Each row is a point. The points of each table are mixes of a few directions, plus a little noise. How many directions does each table use, and how many do they share? Where both have some left over, give the other angles between the two spaces (their principal angles), to ten degrees, smallest first.
(in the rows, 128 means zero)

First (6 x 3)
[[154 171 135]
 [ 98 133 141]
 [181  89  93]
 [ 95 111 135]
 [102  92 125]
 [138 170 141]]
Second (5 x 3)
[[134 103 107]
 [124 184 148]
 [143  84  80]
 [125 114 134]
 [113 154 171]]
Directions: first 2, second 2, shared 1; angles 50

First (5 x 4)
[[125 134 139 125]
 [107 109  78 117]
 [106 149 161 112]
 [109 149 167 115]
 [192  99  94 170]]
Second (5 x 4)
[[190 103 144 138]
 [154 141 175 138]
 [106 129 110 123]
 [114 145 143 128]
 [ 76 122  67 113]]
Directions: first 2, second 2, shared 1; angles 30

First (10 x 8)
[[109 138  98 112 109 147 166 167]
 [145 123 152 109 122 154  99  81]
 [128 123 160 137 110 140 128 148]
 [135 119 186 134  97 157 117 138]
 [119 137  59 142 178  67 140 126]
 [122 138  72 107 148 120 139 109]
 [135 120 186 125  92 167 118 134]
 [126 126 152 128 104 149 135 149]
 [114 140  49 135 172  75 151 136]
 [147 116 165 150 149 104  86  90]]
Second (9 x 8)
[[129 117 187 160 106 129 126 168]
 [128 138  74  99 148 127 130  92]
 [127 151   7  63 174 126 132  45]
 [128 118 180 156 108 129 126 163]
 [128 125 146 138 121 128 127 140]
 [128 134  96 111 140 127 129 106]
 [128 127 132 130 127 128 128 130]
 [128 124 148 139 120 128 127 142]
 [128 118 182 157 107 129 126 165]]
Directions: first 3, second 1, shared 1

First (10 x 9)
[[213  98 112 130 137 202  93 144 134]
 [160 130 158 129 117 160 101 144 143]
 [ 48 128 118 123 131  84 172 107 114]
 [ 94 142 105 130 133  75 152 114 114]
 [175 167 108 150  86 101 113 145 119]
 [ 44 119 118 130 100 113 177 117 111]
 [113 115 155 110 173 131 122 117 143]
 [122 137 122 125 145  99 131 120 126]
 [178 113 167 127 117 199  90 151 150]
 [132 129 116 127 141 116 130 123 125]]
Second (9 x 9)
[[176  79 110 147 148 126 149  87 152]
 [120 149 138 127 122 133 111 144 103]
 [115 145 136 128 126 134  95 147 102]
 [125 128 136 156 212 163 137 156 145]
 [ 99 147 126 120 153 144 144 129 156]
 [145 162 130 105  54 116 127  94  81]
 [133 103 137 124 111  93 213 146 171]
 [155 114 110 131 101 130  47  89  83]
 [ 84 124 130 115 125 113 130 159 160]]
Directions: first 4, second 5, shared 0; angles 30, 50, 70, 90

First (8 x 12)
[[154 134 133 106  77 128 100 212 123 121  90 136]
 [120 119 114 142 165 126 143  79 139 125 164 142]
 [125 123 120 136 148 127 135 103 135 126 149 138]
 [150 115 101 128 139 124 121 138 148 111 158 174]
 [120 124 122 138 152 127 140  93 133 128 149 132]
 [ 99 166 198 108  51 138 120 184  74 164  18  22]
 [135 118 110 134 151 125 132 109 142 119 159 156]
 [121 127 128 133 141 128 136 105 129 130 137 124]]
Second (9 x 12)
[[142 133 120 123 120 106 126 128 156 162  66  97]
 [140  66 134 136 146 100 141  21 202 123 155 136]
 [130  91 136 137 140 119 139  59 172 120 150 131]
 [140 141 112 113 121 112 114 169 107 136 119 143]
 [137 100 130 133 134 109 136  72 178 140 113 114]
 [132 153 117 118 118 126 117 181  98 137 108 130]
 [129 158 119 119 117 131 117 186  93 136 108 127]
 [ 97 169 145 141 123 183 132 181  70 107 143 117]
 [106 141 138 134 132 165 128 155  76  90 190 157]]
Directions: first 2, second 3, shared 0; angles 30, 40

First (8 x 14)
[[129 140 113 106 103  97 148 112 148 116 124  94  90 151]
 [128 116 110 145 148 104 109 118 109 187  92 144 173 113]
 [ 95 143  85 102  98 145 114 146 166 118 113 103  88 153]
 [113  58 101 159 140 116 126 106 142 169 115 119 201  89]
 [101 137 137 112 140 112 121 141 122  94 138 123 132 151]
 [176 181 198 109 121 159  98 121 104  86 167 142 100 105]
 [122  81 106 166 151 114 158 127 120 171 110 145 171 120]
 [160 169 174 125 121 175 149 152 113  83 164 154  69 141]]
Second (8 x 14)
[[144 132 168 125  99 129 126 151 125 142 116 133 181 123]
 [ 94 118  94  86 112 159  95  66 190 144 145 124  87 110]
 [126 143 151 121 100 127 128 140 111 185 120 105 132 120]
 [143 119 117 150 114 134 119 132  92 130 137 115 145 136]
 [142  87  87 133 102 169  81  85 149  78 157 142 170 131]
 [128 163 162 141 138  93 166 176  73 188 106  99 102 130]
 [131 117 125 128 179 116 145 130 174  34 123 182 135 137]
 [117 145 120 140 179  97 164 144 110 121 120 126  71 138]]
Directions: first 6, second 4, shared 0; angles 30, 50, 60, 80

First (10 x 20)
[[163 186 144 158 170 134  73 106 149 133 153 156 131 113 105 124 106 144
  137 135]
 [128 127 127 115 148 120 113 112 140 129 160 113 112 114 125 102 141 154
  130 147]
 [117 128 124 111 176 145 125 119 145 125 152 122 115 120 136  96 159 133
  124 121]
 [ 85 131 115 135 146 146 114 134 158 133 134 141 145 116 119 150 125 126
  128 100]
 [107 143 123 133 146 134  81 106 165 137 166 141 114 102  99 113 113 162
  135 141]
 [123  69 124 120   7 101 193 158  71 124  62 115 129 163 139 158 104 103
  122 142]
 [163 106 133 125  76  70 168 148  78 123  99  77 155 145 158 173 134 120
  133 143]
 [ 89 113 119 123 105 164 119 120 148 133 127 167  96 126 101  96 106 133
  122 131]
 [164 139 140 107 189 137 133 110 124 119 155 114 102 128 149  69 171 132
  122 139]
 [140 138 132 154 115 129 162 165 100 123  70 136 182 154 150 198 120  75
  125  82]]
Second (8 x 20)
[[ 80 123 120 182 155 167 146 115 119  95 159 148  89 105 139 167  82 157
  151 129]
 [128 131 114 131 103 118 124 135 145 142 115 150 141 134 102 132 111 123
  120 129]
 [145  50 120  90 186 163 176 116 132 152 137 104 163 107 155 147 118 170
  111  63]
 [159  91  76  63 112 122 166 136 141 198  78 138 155 168  88 116 120 129
   71 107]
 [115 178 165 117 119 124  64 125 108 125 120  98 108 138 135 107 170 103
  141 153]
 [113 153 148 146 105 123  81 130 142 124 131 137 140 116 116 138 121 119
  146 131]
 [129 169 150 131 130 115 112 126  96 101 132 102  86 143 150  97 173 105
  139 170]
 [155 128 132 164 114  92 156 141 142  88 153 147 143 112 139 119 129 117
  147 143]]
Directions: first 5, second 5, shared 1; angles 50, 60, 70, 90
